Every row gives one point. Examples show where two turns around zero, p and q, send a point. Write where each new point lands after one turn and then the other. Backwards means that the second turn is done in reverse. Each puzzle has new turns, and all numbers are rounded.

Turn p:
[39  6  7] -> [34  1 22]
[-34  12  -6] -> [-27  16 -19]
[ 22 -24 -25] -> [ 26 -29 -14]
[-28   6  24] -> [-34  12  11]
Turn q:
[  9  13 -18] -> [  9  16 -15]
[-13   4   5] -> [-9  5 11]
[-43 -30   9] -> [-49 -16  14]
[37 41  7] -> [52 20  5]
[ 10 -27  -3] -> [ -3 -24 -15]
Where do these land?
q, then p: [14 20 24] -> [16  0 30]
p, then q: [ 11 -27  -7] -> [ -6 -26 -14]
q, then p: [  3 -11 -39] -> [  6   5 -40]
q, then p: [ 22  18 -26] -> [ 32  15 -15]
p, then q: [-39 -22  28] -> [-47  -1  24]
p, then q: [-11  22  20] -> [ 2 19 25]

Turn p:
[ -3  -3  34 -28  -7  15] -> [ 11   0  36 -28  -3   5]
[ -5   2  11  -5   6 -18] -> [  6  -5   1  -9   8 -18]
[ -9 -19 -23   0 -29   4] -> [ -5 -17 -10   6 -35  12]
[  7  31 -35  44  13   7] -> [-25  32 -29  42   9   0]
[-14 -39 -11  16   0  30] -> [-12 -31  13  27  -8  31]
[  7  13  30  -3   1 -27] -> [ 24   9   7 -11  11 -30]
[-15  -7   4 -41   3 -16] -> [ -4 -21   1 -41   0  -9]
[-17  38  10 -13  -2 -20] -> [-12  20   2 -22  -1 -37]
[ 48 -16 -20  31  16  26] -> [ 17  13 -20  37  19  47]
Turn q:
[-6 13 10  0 38 17] -> [-27  17  -5 -16  26   7]
[ 17  -5 -33  15 -39  -3] -> [ 44  -2 -11  21 -22  12]
[-15 -17  13 -41  29  17] -> [-26 -30  10 -35  23   6]
[-12  18 -19  24   1 -33] -> [  8  19 -31  12 -10 -30]
[-29  18  14   1   9   6] -> [-32  10  -8 -12 -11  -3]
[ 39   2  25 -23 -10   6] -> [15  4 49 -9  6  5]
[  7 -30 -11  25 -28 -10] -> [ 21 -18  -5  41 -10   2]
Where do these land?
p, then q backwards: [ 31 -11 -21 -27   6  15] -> [ -2   6 -28  -7   6  40]
q, then p backwards: [ 15  -5  32  18 -35 -12] -> [-17  -2  22  34 -26  18]
q, then p: [-11 -39  -3  -4 -39  16] -> [ 20 -23  17  28 -23  30]
q, then p: [-24  -4  10  -9  24 -13] -> [-16 -28  -8 -11   4 -18]
q, then p: [ -5  -1  17  47 -12  -8] -> [ -9  14   0  41 -12 -24]
p, then q backwards: [ 17  11 -38  23  30  -8] -> [-14  -8 -20  40  33   5]
p, then q: [-15  26  17 -18  27  12] -> [-33   2   4 -29   6 -21]
q, then p: [ -9  24 -13 -31  -1  -2] -> [  4   0  -9 -39 -13   6]

Turn p:
[-15 -29  14   5 -16   3 -16 -17] -> [ -6 -21  18  -3 -32  15  -7   0]
[  0 -38  32   6  13  -2 -32  -1] -> [ 19 -21  30  19 -23   9 -32  -7]
[ 40  18 -38  18 -22   7  31  34] -> [ 24  26 -45  12  17   8  44  25]
[-19  33 -19 -12  10 -38  19  -3] -> [-39  12 -13  -2  23 -36  -1  14]
[ 11  12 -22  39   1  32 -18  -3] -> [  2  19 -30   9  -2  45  -3 -17]
[  0  -8  16 -40  10 -18   2 -25] -> [ -1 -23  13 -17  -6 -41 -10 -13]
[-4 -1 39 -6 -5  1 -8 -6] -> [  6   7  33  -5 -17  -7  -5 -11]
[  0   7 -22   7  -8  26 -16  23] -> [ 12  12 -16 -12  11  33  -5  13]
[-14   5   0 -18  17 -11  39  -1] -> [-17 -11  11  -1  30 -26  19  -1]
Turn q:
[  9 -29 -41   4 -17  28  16  21] -> [-13 -30 -17 -24 -15  42  19 -11]
[-19  15  20  11  10  -6 -48 -25] -> [  0  28  -4  29   2 -30 -29 -27]
[ -9 -24  -9 -37  -8   3  16  35] -> [-20   0   5 -53  -5  13   5  13]
[ -5  38  34   8 -10  -5 -15  -5] -> [  3  31  23  34  -4  -8 -14   8]
[ 29  11 -16 -11  18  12   7 -13] -> [31 -8 -6 -2 24 19  0 -1]
[ -7  24   5   6  -9 -28 -11 -39] -> [ 24  28  -8  27  -4 -29  12  -4]
[ 13 -42  10 -14 -16  12  22  20] -> [ -4 -32  16 -37 -25   9  -2  11]
[  1  -1   6  34  19 -32 -32  -1] -> [-10  -3 -31  32   2 -29 -25   7]
[-16  19   6   9  20   8  19 -25] -> [  5  -1  19  19  27 -12  20 -13]
[  5 -10 -17 -10  -8   8  25  32] -> [-15 -13   0 -25  -2  27  14  17]
Where do these land?
q, then p: [-36   0  -8  17  19  -2  -9  48] -> [-44  -9  21 -12  25  22 -23  12]
p, then q: [ 12 -14 -17   6 -43  29  21  11] -> [  5 -22  20 -24   1  40  25  13]
p, then q backwards: [ 23   8   6   9  -4 -26 -23 -40] -> [-12 -23   5  18 -24 -12 -41 -12]
q, then p backwards: [ -8 -11  11  15  12  18  13  17] -> [-30 -17   2   0  12  -2   7 -10]
p, then q backwards: [ 12  21 -21 -11  12 -25   6 -48] -> [-34 -34 -16  16  11 -21 -28  -8]
p, then q: [-23 -17  18   7  32  -5  27  41] -> [-21 -35  22  21  23 -20 -31  13]
p, then q: [-11 -15  -4 -24 -13  -1 -28 -18] -> [  2  15  -6 -31 -27  -1 -14  -9]
p, then q: [ 24  17   1 -28   9 -16 -26  -9] -> [ 21  27 -36  -2  -6  -8 -11   9]
p, then q: [  8  13 -11  -3   5  24  -5 -28] -> [ 24   9  -6 -11   6  -1  17 -25]
q, then p: [-33  15  31  -1   6  -6   8  30] -> [-22  21  43   2  13  -2 -17  11]
q, then p backwards: [ 33 -17  -6  12 -34  12  16  -4] -> [ 13 -42   1   8 -27  15  -9  -7]
